Each row of a before or after table is a point. One or more steps were done to the points. Then noise was added and the rows were shuffled. The steps act on columns, c1 being the first. What was done? A step turns or swaps two columns, mirrors them in a line or flattens them onto one, adds a multiple of one to another, or multiplies or shifts one. Angles are multiples of 10 degrees, from the lower column toward the higher: turns from -170 to 170, lines from 10 to 170 but not 90. Use the fewest steps. Two steps may share a column if one is a turn and the other turns, adds or multiplies; they go together, in the order done. Otherwise the lowest column goes first.

Before (9 x 2):
[[ 18  -8]
 [ 10 -55]
 [ 26 -73]
 [ 85 -21]
 [-34  36]
 [-25  -2]
 [ 87  24]
 [-15  -3]
 [ -7 -16]]
After (9 x 2):
[[  8  89]
 [-57   0]
 [  3 -25]
 [-37  79]
 [ 43 -27]
 [ -1 -16]
 [-78  13]
 [-11  17]
 [-14 -10]]
Steps: mirror c1 and c2 in the line at 50 degrees

Before (12 x 4):
[[ 17 -41  36  42]
 [-30   3  25 -68]
 [  3  77   6  26]
 [ 44  53 -27  -8]
 [-71 -28 -82 -36]
 [-32  21 -75 -35]
 [-41 -33  27 -11]
 [-59 -31  19  11]
 [ -9 -37 -36 -42]
 [ 35 -40 -25 -12]
 [ 25  75 -51  33]
 [ 43  46  40   5]]
After (12 x 4):
[[-27  51  22 -83]
 [-39  32  75  16]
 [ 49  76   4  38]
 [ 37  81  -2 -28]
 [ 17 106 -38 -38]
 [-56   4 -11  22]
 [-46  -1  14  19]
 [ 32 -12  12 -37]
 [ 13 -15 -34  41]
 [-71   1  23 -87]
 [ -6  -7  38 -41]
 [  7 104 -25   9]]
Steps: shift c2 by 30; turn c3 and c4 by 80 degrees

Before (13 x 8):
[[ 22 -29  -2  -2  15 -17 -22  -1]
 [-16   5  40 -33 -10  38  20   8]
 [  0  42  17 -28  -7  18  17  15]
 [-11  49  48 -14 -17  24 -18 -38]
 [  9 -21 -23  13  37  -2 -12  17]
 [-24  38 -26 -11 -26  15 -35 -12]
 [-16  30   0   3 -48 -15 -24  -6]
 [ 26 -21   5  41  25 -11 -18  15]
 [ 24 -23 -25  19   5  18  20   3]
 [-33  20   6  16 -10 -27  -4  -3]
 [-33  45  -2  -4 -19  -7  -4 -30]
 [  8  18 -11 -12  -7 -20 -21 -34]
 [ 41 -10 -12  14  23 -11 -11  12]]
After (13 x 8):
[[ 41 -29  13 -17  23 -11   1   6]
 [ 25 -14  24 -42   6 -12 -13   5]
 [-15  67  10  39 -42  38   6   5]
 [  2  66   0  32 -18  20   5   7]
 [ 24 -62  -7   0  25  18 -29   0]
 [-33  31  -4 -14  -9 -29  -5  -1]
 [ 24 -33  11 -10   8 -17  17  -2]
 [-15  31 -41 -18 -25 -15  18  -2]
 [-12 122  11  -2 -48  24  22 -12]
 [  6   3 -14  -3   7 -19  27 -15]
 [  7 -57  19 -17  38  -3   4   6]
 [-32  41 -18  -2  -8  -6   6 -10]
 [-25   0 -36 -14  10  13  31  -7]]
Steps: add 1.5 times c3 to c2; turn c3 and c5 by -60 degrees; turn c4 and c7 by -140 degrees; multiply c8 by 0.4

Before (14 x 11):
[[ 11  42  -9  22 -12  12  15   6  25  57  19]
 [ -5  -4   0  18   1   4  10  -1   1  16   4]
 [ 18  -4  10  31  -9   9  18   0  18  -6   7]
 [ 23  -3 -35  27  41   2  26 -20   6   8  10]
 [ 13   5 -16 -13 -10   8  17  -6  15   6  -8]
 [ 11   2  14 -11   2  -2  23  -5  14  13  17]
 [  3  24  -7  27   7 -10  22  -7  26 -10 -18]
 [ 16   3   2  34 -13 -27  22   6   1  10  15]
 [ 12  44 -16  20  -9   6 -24 -15   2   5  17]
 [ 11   9  -7  23  12  -3  22  16   5   6   9]
 [ 22   9  13 -40  -8   6 -10  -7  23  12  10]
 [  9  19   6 -20  -4  12  25 -22 -14 -11 -20]
 [ 10  -5  -6  17  11 -17  21 -22  22  -8   3]
 [ -3  24 -11 -26 -12  18  13 -14  -6  -7  15]]
After (14 x 11):
[[   2  -18  -17   80    8  -18  -18   17  -19  -12   27]
 [  13  -16    5  -39  -11    1  -11   15   -8    7   16]
 [  12  -12   -4   70   13   -9  -26   -3    9    6    6]
 [  24    7  -16 -120   -8   10   12    0   10   12   23]
 [  18   11   -1   92   -7   15  -15    9    6   -5   18]
 [  11   11   -8  -33    3    2  -16   16   15   13   16]
 [  13  -35  -32   60   -9  -13   27    0   17    5    1]
 [  23  -28   20   78   41  -13  -13   29   10    9    7]
 [  17    1   -5  101  -13  -29  -23    6   14   11    0]
 [  10   -5  -19  -60   -4    7  -10   29  -19  -12  -15]
 [  11  -29  -31   65  -14   -4  -13    3   19   56   26]
 [  10   -2    7   51   11  -18   -8   30    2   -8   22]
 [  -7    1    2   53    0    4   -7    5    4   17    2]
 [  -2  -21  -14  -79  -12    7   -5   19   15   -9   -6]]
Steps: turn c2 and c3 by -120 degrees; add 0.5 times c2 to c6; multiply c4 by 3; turn c7 and c8 by 150 degrees; swap c9 and c11

Before (13 x 14):
[[ 31 -60  55 -41 -11 -53 -31 -28 -58   2  20 -13 -33 -19]
 [ 45 -21  43  17  44 -17  52  28 -20 -51 -13 -19 -18  58]
 [ 24  25  19  55  57 -58 -42  33 -61 -34 -10 -22 -51 -41]
 [-29   1   4  35   5   8  46   0 -47 -41 -89  47  49 -16]
 [ 13 -75  13  49 -37  -9 -38 -52  32  21  23  22 -28  52]
 [ 43  24  -7  54 -51  64 -35 -31  17  14  11 -39 -51  46]
 [-53 -22  71  29  53   2  20 -41 -64 -22 -62 -37   4   0]
 [ 44 -74 -37   5   1 -43 -70  57 -26 -34 -45  75 -65  59]
 [ -3   5 -22  49 -65  27  24  -2  12  39 -30 -43  19  48]
 [ 55  19 -35  -2 -10 -16 -55  28  -4  56 -84  44  25 -11]
 [-56  34 -30 -38 -15  -1 -28 -38  42 -47 -43 -46   4 -49]
 [ 51 -73 -46  18   3  20  30  13 -16  40 -70  13  46  -4]
 [-23 -29  25 -29 -49 -28   1  32  43  -5 -55  53 -53 -59]]
After (13 x 14):
[[ -8 -48  45 -30 -66 -16 -38 -40  11  25  34  12  34  34]
 [-38 -22  12 -54  55  -5  54  57 -57   1 -49  24 -59 -29]
 [-78  14  50  10   5 -10 -29 -52 -12   9  43 -77  58 -11]
 [  3  18  16 -53 -37  19  17 -31  33  35 -18 -73 -14  63]
 [-67  77  36  13  -2 -14  44  -2 -25   3 -26 -71 -69  77]
 [-23 -13 -70   9 -16  21  35  59 -56  16 -61 -61 -29  -6]
 [-10 -40  31 -41 -51  56  18 -41  18  35  55  21 -37  54]
 [-25  56 -38  10 -49 -60  22  68  38  21  -8 -26 -45 -55]
 [  1 -36 -52 -60  50 -81 -19  66 -65 -23  18 -18 -11  -6]
 [-96  43  25  18 -11 -34  53 -26  -5  39  15  18  50  10]
 [-44 -24 -23 -34  44  12 -69  89 -24 -36 -15 -22 -41  41]
 [-33  49  13 -29   2 -81 -35   8 -47 -60  42  -1  22 -30]
 [ 18 -45   7  48 -16 -64  46 -81  43 -44  12  36 -19 -36]]
Steps: turn c6 and c11 by 110 degrees; turn c1 and c6 by 140 degrees; swap c2 and c12; add 1.5 times c3 to c8; turn c3 and c4 by -150 degrees; mirror c7 and c14 in the line at 100 degrees; turn c10 and c13 by 30 degrees

Before (8 x 20):
[[  17   44   31  -30   98   22  -55   10  -21   29   31   26  -59   64
    -6  -49   -1  -11   25   54]
 [   4   44   31  -81  -11  -46    0   14    8    8    5   -1  -58   27
    25  -30   -1   65   49  -50]
 [ -52    6   17   63  -14   10   32  -39   28  -49  -64  -22   52  -45
   -25  -55  -70  -18  -12   25]
 [  10   71  -40   27   49   10   -3    8  -29   63   13    4   -8   42
   -30  -29  -17  -33   18   33]
 [  74    8  -42   11    2   46  -40  -14  -53   -5  -11   27  -18   -4
    60  -71  -31  -13  -54    3]
 [   3   49   26  -61   18  -37    0   50   47   14    3   46  -29   32
    61   20   54   41   86   -2]
 [  -5   51   33   43  -22    3   37  -66  -11  -51  -17  -41   33  -41
    -9   -4  -27  -27  -20   49]
 [ -27   13   31   70  -33   10   24  -59  -15  -48   10    8   66  -29
   -16  -32 -101  -84  -22   17]]
After (8 x 20):
[[  24   42 -114  -32   99   22   86    9  -26   42   23   26  -62   24
    -5  -49    1  -13  -23   53]
 [  74   10  -33    7    9   48   97  -12  -58   16  -11   23  -25  -49
    59  -64  -31  -13   48   11]
 [   3   72   23   25   46   10   26   16  -26   70   15    0   -8    6
   -31  -33  -20  -31  -11   38]
 [  -2   50   30   34  -25    5  -94  -67   -6  -53  -15  -41   32  -75
   -14   -1  -26  -26   22   43]
 [ -47    6   40   62  -16   13  -75  -44   23  -30  -64  -22   54  -89
   -27  -51  -62  -20    1   28]
 [   0   51  -14  -64   15  -32  -20   50   49    6    5   51  -30  -16
    60   17   55   38  -89   -3]
 [   0   37  -22  -81  -14  -52  -25   22    7   20    8   -3  -60   -8
    31  -31   -4   64  -48  -52]
 [ -22   14   13   70  -36    6  -70  -58  -13  -48    9    7   68  -68
   -10  -31 -102  -79   24   17]]
Steps: multiply c7 by 2.5; turn c3 and c7 by -140 degrees; add -0.3 times c16 to c10; shift c14 by -40; multiply c19 by -1

Before (10 x 32):
[[   1  -39   57  -52   72   38  -49    1   27  -14  -20   14   61  -32
   -22  -35  -12   -3   35    6   23   15   -9    9   39  -70  -28   37
   -35  -50    1   22]
 [ -28  -82  -51   56  -48  -48  -84    5  -19   -8  -51  -24  -39    1
     1  -46  -50  -55   -9  -33  -20   61   45   57  -20   19   10    9
   -73   -8   23  -89]
 [ -18   -7   42   -3    3  -10  -46  -21   49   11    7    0   19   10
    55  -94  -21  -88   45  -10    0  -41   45   -9    7   31    7  -19
    34  -46   -6   -1]
 [  -9  -53   23  -84  -40    0   -2   42   -5   22   34  -19  -63   -6
    -7    9  -15  -80    9    0   -3   14  -13  -23   58   66   -1   -3
   -35  -32  -10   20]
 [  17  -34  -35  -67  -57   61  120   -7  -41   43    5  -14  111  -38
    22  -55   44  -11   10  -17   49   28   69  -25  -15   12    1    3
    93    6   28  -15]
 [  15 -112   12  -36   11  -34   -3   18   21    9  -18  105  -40  -13
    13  -59    2  -19    7    3   52  -43    0  -57   84   26   61  -30
     0  -28   67  -29]
 [  10   70   -4   18  -21   38   31   76   30  -15   33  -11   80   32
   -12    5    8  -20   38    3   14   33  -31   -2   12   23   16   67
   -17   19    7    2]
 [  33  -72   28  -41   46  -12   45  -45   28   -2   10  -38  -20   -4
    15   -6  -93   21   -5   -1    0  -11   12   85   49  -10   25   -4
   -90  -18   69   23]
 [ -48   12   55  -68   13  -31  -76  -41  -19    4  -49   17   29   89
   -52  -17  -14  -69  118    9   12   -7  -16   61   12    2   53  -18
   -86   46    2   17]
 [  33   -5   57  -96  -19   63  -83   48   26   36  -33  -33    9  -80
    16   33  -49    1   -5   -9  -19   59  -31  -44   15   -7   22   27
   -11  -27  -70   23]]
After (10 x 32):
[[  37  -58   23  -86  -42   -2   -4   40   -6   18   29  -13  -67   -4
    -4   -1  -14   84    7    7    7    6  -18  -33   67   68    0   -1
     5  -31   -4   18]
 [  32   -6   58  -99  -21   63  -88   43   28   48  -31  -33    2  -76
    14    7  -55    1   -6  -11   25   41  -39  -45   15   -6   21   34
    13  -29  -71   18]
 [ -18   14   61  -64   17  -31  -78  -46  -18   -7  -50   19   27   86
   -52  -17  -16   90  119   11   -1  -10  -13   63    9   -4   52  -17
    54   47   -4   19]
 [  20 -113   10  -35   15  -33   -5   17   14  -31  -19  104  -43  -14
     8  -47    3   18    6    0    3  -43   -4  -56   83   31   66  -29
    -5  -32   65  -27]
 [  22  -31  -41  -67  -50   61  117   -8  -46  -15    7   -6  114  -38
    20  -64   46  -25    8  -17   57  -10   68  -26  -16   13    1    3
   -88    3   27  -17]
 [   0  -87  -53   62  -50  -45  -83    2  -21  -35  -55  -26  -39   -1
    -5  -33  -51   81   -9  -32   39   37   45   54  -24   22   11   15
    48   -5   22  -94]
 [   6  -36   61  -50   68   37  -47   -2   31  -29  -18   12   55  -32
   -24  -23   -6   16   37   10   28   -8   -8    7   36  -69  -27   32
    38  -52    6   26]
 [  22   70   -4   15  -24   41   26   77   31   -4   32  -12   73   34
   -16   10    4   26   36    1   34    9  -30    1   10   29   25   73
     7   17    8    4]
 [  21  -70   33  -40   52   -7   40  -46   31   -5   10  -42  -20   -4
    19   -3  -93   10  -10   -6   -7   -2   17   83   50   -5   25   -5
    96  -11   66   21]
 [  25   -5   42   -9    6   -3  -44  -26   45  -57    4    2   16    7
    60  -75  -17   73   43   -9  -32  -22   53  -10    9   31    5  -19
   -61  -47   -4   -5]]
Steps: add -0.5 times c18 to c1; turn c18 and c29 by 160 degrees; multiply c10 by 0.7; turn c10 and c16 by -40 degrees; turn c21 and c22 by -50 degrees; multiply c22 by 0.7

Before (9 x 64):
[[  2  39  29  10  -1  -2 -20  23  13   5  49 -34 -31   5  20  -7  35  -8
   -2  18 -46  -5 -40   8  -2  -1 -16  40  35  33  13  -1   7 -16 -23  15
  -29 -11  21  26 -10  20  57 -43 -35 -10 -10 -32 -50  25  30 -19   5  15
   -4 -21  38 -18   4 -15  17  56 -24  -7]
 [ 23   1 -24  16  -7  -4  16  17  -8  14 -21  17  11 -27   4  28   6 -19
   14  23  28  11  15  16  18 -31  39  10 -21 -18  17  -9  -3   5  27  32
    3  21 -24  31   0  10   6   1 -20  27  32 -15  10  28  -4   8  40  49
   33 -28  23  -4 -22  18   1  12  17 -35]
 [ -8 -31  13 -28 -30 -12  12 -22 -10  15   7  15  26  41  24   4  -5 -12
   -9  18 -16   8 -10  36 -30  -9  28 -19  45  43 -12 -18   2  56  -6  49
   38   7  28  30  11  -2  21 -23 -27   4  22 -19   8  15 -28 -41  -9   7
   39  11 -15 -39  -1 -50 -33  -2  -5 -11]
 [ -5 -17   0 -12  -3  -7  -4 -38  45  16  38 -32  -6 -25  50  -1   9   7
   21 -14   7 -46 -38 -27  29 -16  17   1  -1  33  16   3  26   7  23  53
   26  43 -27  -8   5  30  14 -29  -5  -5  15 -37 -39 -28 -17  -8 -21 -10
  -14  11  20 -42 -29 -48  35   2 -20 -23]
 [-25  21 -16 -34 -44  23 -38  16 -11  21  -3 -51  13 -13 -11 -34   1   7
   68  31 -20 -43 -10  27 -15   9  -2 -23  -7  27 -12 -18  44  43 -42   1
   41  -2  26 -18  -2  27  -6 -13 -15 -26 -23  25  13  16 -35   4 -24  29
   -6 -40 -29  -6 -36 -47  37  32   8 -16]
 [ 39  27 -24 -16  -9  25   5  27  27 -34   5   2   0 -18  48  24   9   7
   20  18 -27 -32  11  -7 -21 -36  29   0   4 -22  10   7 -11 -12 -50 -10
    3 -11 -28 -30  32  48 -20   9  33   1   0 -12 -29  38  38 -16  34  47
   19  24   9 -26  22  12  -3 -10 -36   1]
 [ 20 -34  48   9 -33  -9  23 -37  25 -39   7  29   7 -31  40  16   2  23
   15 -20 -10 -15   4 -36 -17  27 -10 -12  35   8 -21   9  28   0  14 -17
   14  28 -22 -22  -2 -25 -20   6  -9  18   5   9  19  29  17  17 -38  32
  -22  -3  49 -56  35  27   9  -8   0  -1]
 [ 46 -42  32  -5 -18  56  31 -32 -26 -22 -21 -12 -38 -38   3 -19  28   2
   14  24 -50  32 -10 -13 -42  30  43  45 -12  -8  41 -10   5  -7  16  33
  -10   7  -6 -38 -29 -16  26  -7  20  10  33  20  23 -35  10   0  16 -14
   57 -14  38 -37 -41  24   9 -13   5  -9]
 [-13  -4  29  14 -42  14  10 -11  36 -10  58  23  43  -3  -9 -29  52   2
   44   7  26 -44 -35   7  -6  -6   8  13   1 -27  33 -10  18  31  -8 -23
   36  22 -27  -1  14  30  14  25  35   2  -9 -30 -50  -4   8 -30  15 -32
  -24  30 -18  15  36  13 -27  59 -13 -32]]
After (9 x 64):
[[  5  40  30  11  -3   0 -22  21  11   5  50 -37 -31 -22  17  -5  37  -2
    0  22 -48  -6 -42   8 -13  -9 -17 -16  36  36  12   1  12 -18 115  13
   26 -12  18  27 -12  20  58 -45 -35  -9  -9 -31 -49  24  29 -20   7  17
   -5  21  38 -18   3 -14  21 -53 -23 -10]
 [ -3  -1  27  16 -39  11  14  -9  35 -16  63  20  43  21  -9 -33  55  -5
   43   6  26 -46 -32   3 -11   4   6  -5   0 -24  29  -9 -36  33  38 -23
  -32  19 -30   5  11  33  15  27  35   1 -11 -30 -52  -5   5 -28  16 -35
  -23   2 -15  13  39  17 -28 -60 -13 -35]
 [ 29  23 -13 -35 -43  21 -39  14 -11  -9  -1 -54  15  45  -9 -35   1   6
   68  30 -20 -43 -12  28   5   7  -4  63  -7  25 -12 -19  11  45 -50  -3
  -29   2  27 -19  -2  29  -6 -12 -16 -27 -24  27  15  18 -37   5 -23  26
  -10  57 -29  -7 -37 -48  36 -36   6 -15]
 [-41 -39  35  -5 -19  58  33 -32 -25  33 -17 -10 -37  86   5 -19  26  30
   12  23 -52  32  -8  -9  43   1  41 -63 -11 -10  36 -15   8  -6 120  36
   37   9  -3 -40 -32 -15  31  -9  17   5  35  18  21 -35  11  -1  20 -16
   59   9  37 -38 -40  23  10  -1   1 -11]
 [ 15 -32  15 -26 -32 -16  12 -23  -6  -1  10  13  27 -85  25   3  -7 -10
   -7  17 -16   7 -12  35  30 -13  25  27  49  45 -11 -17 -14  55 -54  50
  -74   6  24  32  15   1  19 -22 -27   3  24 -20   9  15 -26 -38 -11   5
   37  -4 -18 -35   4 -51 -35  -9  -7  -5]
 [  0   0 -27  14  -9  -4  14  15  -8  29 -22  15   9  65   2  30   7 -26
   14  24  32  10  13  15 -21 -18  37 -36 -20 -17  15  -9  28   6  20  30
   21  21 -24  27   1   8   5  -2 -17  30  36 -14   5  28 -11   8  39  51
   31   8  23  -3 -23  21  -4  -5  17 -32]
 [-51  23 -22 -13  -9  24   6  27  29  18   5   0   3  45  46  25   8 -36
   21  17 -26 -33  11  -7  25   8  24  52   5 -22   7  10 -15 -10  21 -11
   14 -13 -30 -31  33  47 -20   9  31   2  -1 -12 -30  39  36 -17  32  47
   18 -19   9 -25  22  12  -5   9 -36   1]
 [-45 -37  44   8 -32  -9  23 -43  26  -1  10  28   4  78  40  16   3  27
   15 -19  -9 -13   7 -38  18  19 -12   0  32   4 -21  12 -10   0 -39 -17
   11  24 -18 -24  -3 -24 -20   9  -8  22   5  11  15  25  17  18 -38  29
  -21  24  48 -52  36  30  10   3  -2   1]
 [ 19 -14   0 -11  -3  -9  -6 -39  48   8  40 -32  -2  69  49  -3   6 -20
   22 -14   5 -43 -40 -27 -29   4  19 -23  -2  35  14   1 -23   7  -4  53
   -5  41 -27 -12   4  34  12 -28  -7  -5  17 -38 -35 -26 -16 -12 -20 -17
  -16  15  21 -43 -31 -50  31  10 -25 -25]]
Steps: mirror c1 and c10 in the line at 60 degrees; multiply c14 by 2.5; turn c14 and c37 by -160 degrees; swap c18 and c26; turn c25 and c62 by 160 degrees; multiply c28 by 3; turn c28 and c35 by 110 degrees; turn c33 and c56 by 120 degrees
